Each row is a point. Before rounding, the points of a table are all equally far from one centre. They may lie mostly on one side of it. Write the centre, to within rounding.
(in the rows, 128 means zero)

Points, 10 rows:
[[187 122 157]
 [175 155 142]
 [ 76 172 137]
 [157 169 108]
 [127 169  84]
 [162 129 186]
 [171 138 174]
 [129 101 204]
 [160 169 114]
 [125 179 103]]
Centre: [117 106 128]

Points:
[[195 166 144 205  90 146 167 155]
 [182 181  94 196 137 133 156 143]
 [143 190 116 186 106 138 143 189]
 [129 156 155 203 138 182 135 145]
 [145 147 104 185  82 150 111 124]
 [138 116 106 192 103 116 163 116]
 [155 133  77 182 124 125 124 166]
 [142 147  81 200 116 137 151 135]
 [166 159  72 173 127 157 152 114]
 [195 194 129 171 127 104 144 167]
 [150 153 101 198 120 162 129 187]
 [128 188 139 176 133  95 166 141]
 [159 200 127 190 118 138 116 133]]
Centre: [159 145 137 148 122 143 151 147]

Points (20 x 14):
[[148 208 152 144 161  72 128  95  88 134  82 107 135 152]
 [112 144 135 184  64 117 109 118  88 127  42  80 189 119]
 [134 171  73 129 158 126 154  92  53 103 102 136 131 110]
 [146 161  93 106 117  85  75 146 143 119  99 162 173 204]
 [204 171 123 129 105  96  83 115  90 110  86  91 127 194]
 [126 134  64 155 151  96  53 152  89 114  96 117 165 156]
 [167 138  36 147  79  92  85 117  79 116  91 134 164 165]
 [150 116 110 196  76  66  54 131 102 108  93 154 145 147]
 [119 144  96 166 130 127  76 120 102  88  76 110 131 198]
 [165 154 117 166 133 137  36 147  91 136  85  80 152 145]
 [144 183  90 126 105 167 101  77 124 116 113 106 138 188]
 [ 92 140 132 121 128 121  81 143  47 111  81 137 136 126]
 [182 146 122 124 155 131  85 153  57  87  66 105 149 106]
 [142 136  84 122  95 164  72 124 105  76  65 130 128 169]
 [155 160  83 133 100 109  70 163  53 145  72 132 159 174]
 [150 136  90 136 119 105 116 113  40 104  47 150 149 135]
 [125 147  85 140 171 117  90 126  94 120 123  42 152 140]
 [141 106  81 107 148 145  74 108 103 131  57 122 150 144]
 [159  70 127 164  97 125  60 107 126 121  74 138 167 108]
 [102 136  73 173 107 102 102 108 109 132  95 117  99 208]]
Centre: [151 147 110 145 102 110 139 154 137 131 105 117 133 118]

Points (29 x 24):
[[155  61 111 120 116 131  78 163 105 123 149  64 124  96 184  88 128 131
   86  53 119 128 142 103]
 [153  87 106 133 107 144 114  80 108 139 170  70 136 137 179  87 123 123
   64  35 122 137 167 155]
 [135 101  65 140 129 168  90 108 115 120 158  48 142 144 162  79 131 139
   75  66 144 144 166 162]
 [101  77  85 149 106 127 130 101 128 132 192  94 142 138 183  74 118 162
   75  52 125 152 179 168]
 [126  98  93 123 125 131 126 104  69 115 170  90 108 125 201 122 128 148
   57  41 138 124 159 133]
 [143  92  58 151 123 164 106 109 110 134 171  81  94 113 164  87  96 137
   47  50 142 132 156 116]
 [136  62  86 127 100 134 112 132 118 171 183  63 143 124 151  71 140 160
   72  77 127 122 145  88]
 [130 103  86 123 125 123 105 121 105 123 167  72  92 141 201  73 133 127
  102  49 115 144 120 105]
 [142 100  79 110 117 167 128 124  97 119 130  49 103 122 174  79 129 131
   71  44 132 137 143 136]
 [147  77  83 108 113 166 130 115 117 154 140  95 122 131 185  83 114 150
   87  34  97 128 131 113]
 [181  76 100 112 118 159 113 102 111 123 170  46 117 118 157  54 132 120
   80  68 124 155 171 142]
 [143  93  80 136 124 159 106 110  93 163 188  59 132 126 191  88 126 129
   94  43 143 149 150 129]
 [129 128  82 130 138 129 133 142  98 149 180  47 131 144 148  80 113 129
   78  46 123 134 150  93]
 [144  86  76  96  98 136 135  99 132 139 154  98 115 117 198  93 114 127
   87  21 142 144 155 143]
 [156  88  87 128 123  95 127 122 120 146 176  72 110 140 184  67 114 147
   49  72 137 127 144  98]
 [135  58  88 140 111 112 109 148 112 130 161  73 125 135 166  64  98 159
   65  46 137 129 129 132]
 [126  83 112 128 138 145 120 145 102 162 168  62 125 137 175  80  92 147
   59  50 135 109 172 114]
 [134  91  95  95 126 149  92 124 108 154 167  74 112 134 192 110  92 118
   73  27 130 136 139 155]
 [126  96 103 126 123 135 141 101 101 136 184  75 126 146 176  31  97 131
   60  66 133 147 164 147]
 [141  86  73 139 113 132 128 120 107 147 179  51 113 112 163  74 139 152
   34  86 124 124 132 129]
 [130 104  81 165 142 145 145 124  99 160 190  74  74 127 171  89 110 150
   66  71 125 147 172 115]
 [119  90  71 141 138 173  90 101 117 149 171  79 149 144 201 100 104 135
   78  64 157 125 151 129]
 [125 110  91 127 114 135 117 116 134 139 148  96 123 116 179  71 152 147
   65  32 117 120 165 109]
 [157  50 131  88 103 162 148 129 127 138 166  55  98 119 161  91 114 147
   56  53 142 144 151 121]
 [147  79  74 137 118 160 120 112 123 146 166  74 117 121 219  85  99 161
   94  64 154 126 149 164]
 [146 113  73 113 124 143 127 129 135 157 165  68 130 125 197  92 118 166
   42  53 119 148 156 162]
 [128 146 123 110 106 147  96  82 166 175 149  75 102 136 131 123 101 169
   88  40 107 156 151 126]
 [128  66  83 101 107 173 101 106 112 150 175  51 138 114 179 108 112 138
   61  55 165 149 169 130]
 [129 103  86 103 141 164 138  92 124 122 179  45  96 133 141 101 104 155
   50  57  91 128 156 135]]
Centre: [133 112 120 117 114 137 121 123 125 121 166 105 131 109 145 116 100 144
 101 113 131 153 145 132]
